Each wall is flat, endless, passes through zero and stands at right angles to its row. A trip goes straight from one point to another. Which walls does it cross, in order?

Walls:
(1): [6.7 3.9]
(2): [2.1 3.9]
(3): [ 2.4 -0.7]
(4): [3.8 4.3]
(5): [-2.9 -3.1]
(6): [ 1.5 -3.5]
(7): [-2.6  3.2]
(8): [3.7 1.7]
(9): [-2.1  0.7]
(10): [ 6.4 -0.4]
(11): [-2.2  7.6]
Trips:
[1.1 6.2] to [ 5.5 -2.4] => 3, 9, 7, 6, 11
[-2.1 -3.0] to [-4.0  1.0] => 7, 6, 11
[-2.9 -6.5] to [-0.9  0.0] => 7, 6, 11

Walls:
(1): [5.8 0.4 2.5 4.4 4.2 2.0]
(2): [ 1.2 -5.3  1.4  2.1 -5.2 -0.1]
(3): [  1.9 -12.1   0.6   2.0   7.5   2.3]
(4): [ 1.1  4.3 -1.3  1.5  5.2  1.2]
(5): [-0.5  2.6  0.3  6.4 -2.1 -3.0]
(6): [-1.8 -1.0  1.6 -0.7  8.3 -1.3]
(7): [ 1.3  3.4 -4.1  1.3 -2.4 -1.2]
(8): [-0.6  2.4 10.7 -2.9  6.1 -2.0]
(9): [-0.9 -2.3  6.1 -1.6 -1.6  3.8]
(10): [ -6.1   0.8   4.9  -0.9 -10.0  -1.6]
Trips:
[-1.8 -3.4  1.4  6.1  5.3 10.1] to [-8.2  2.6 -1.0  4.0 -4.2  2.7] => 8, 5, 10, 6, 1, 3, 7, 4
[ 3.5 -2.6 -2.0  2.3  4.1  0.6] to [-1.8 -3.3  1.4 -0.9  2.7 -1.6] => 8, 2, 9, 4, 1
[-1.4 -1.0 -1.6  8.1  6.6  5.2] to [-5.1  4.7 -5.1  4.0 -2.4 -6.2] => 7, 3, 1, 10, 6
[-1.5  3.2  5.1  2.5  1.7 -5.5] to [-1.4 -3.6 -4.2  0.5  6.0  1.2] => 10, 3, 5, 8

Walls:
(1): [ 0.8 -2.0  4.0  4.6 -2.7  2.8  2.0  0.4 -3.3  4.0 -1.9 -0.6]
(2): [-3.3  0.6 -0.1  1.1 -1.5  3.3 -2.6 11.1  2.3  6.1 -0.8  1.7]
(3): [ 1.9 -4.7  5.0  4.8 -9.6  4.8  5.6  2.0  3.5  4.8  3.7 -1.0]
(4): [ 2.5  1.4  3.9 -3.0  1.7 -2.9  0.5 -4.9 -5.9 -6.0 -0.9 -4.4]
(5): [-1.6 -3.2  9.2 -4.0 -3.6 -5.6  5.1  4.9  4.4  0.1  2.3 -1.8]
(6): [-5.1  5.4  3.0 -2.8 -8.2  9.0  0.2 -4.9  6.8 -5.1  2.1  0.7]
Trips:
[ 1.9 -1.6  6.0  4.7  2.4 -3.0 -1.6  6.5  4.0 -5.2  3.1  2.1] to [ 3.7  1.4 -1.1  5.2 -1.3  0.6  4.1  4.3 -4.2  4.2  2.0 -0.1] => 1, 5
[-3.7  3.9 -4.0  2.0  6.7  4.3  1.8  2.8  2.6 -6.1 -4.7  0.9] to [-0.1 -2.2  2.2 -3.1  5.4  1.4 -6.3 -3.3  3.7  3.8  0.4  2.5] => 6
[ 0.3 -3.0 -2.1 -2.6  0.4 -0.8  3.0  3.3 -3.1 -4.1 -0.9  3.9] to [ 4.1 -1.3 -2.3 -3.7 -4.5 -6.2 -1.5  3.0 -5.7 -5.3  0.7  1.5] => none
[ -2.3  -2.2  -4.5  -6.4 -10.4   1.9  -3.0  -1.3   5.3  -9.4  -1.8  -3.2] to [ 4.5 -1.9 -3.2  8.5 -3.5 -3.2 -1.6  1.1  0.7 -5.6  0.5 -2.3] => 5, 6, 1
[ 4.6 -7.0 12.7  2.5 -6.2 -0.5 -6.3 -1.0  0.8 -0.6 -2.5  0.7] to [ 0.8 -5.3 -1.6 -0.8  3.7  0.4  2.4 -1.9 -4.5 -2.0  0.8 -4.4] => 6, 3, 5
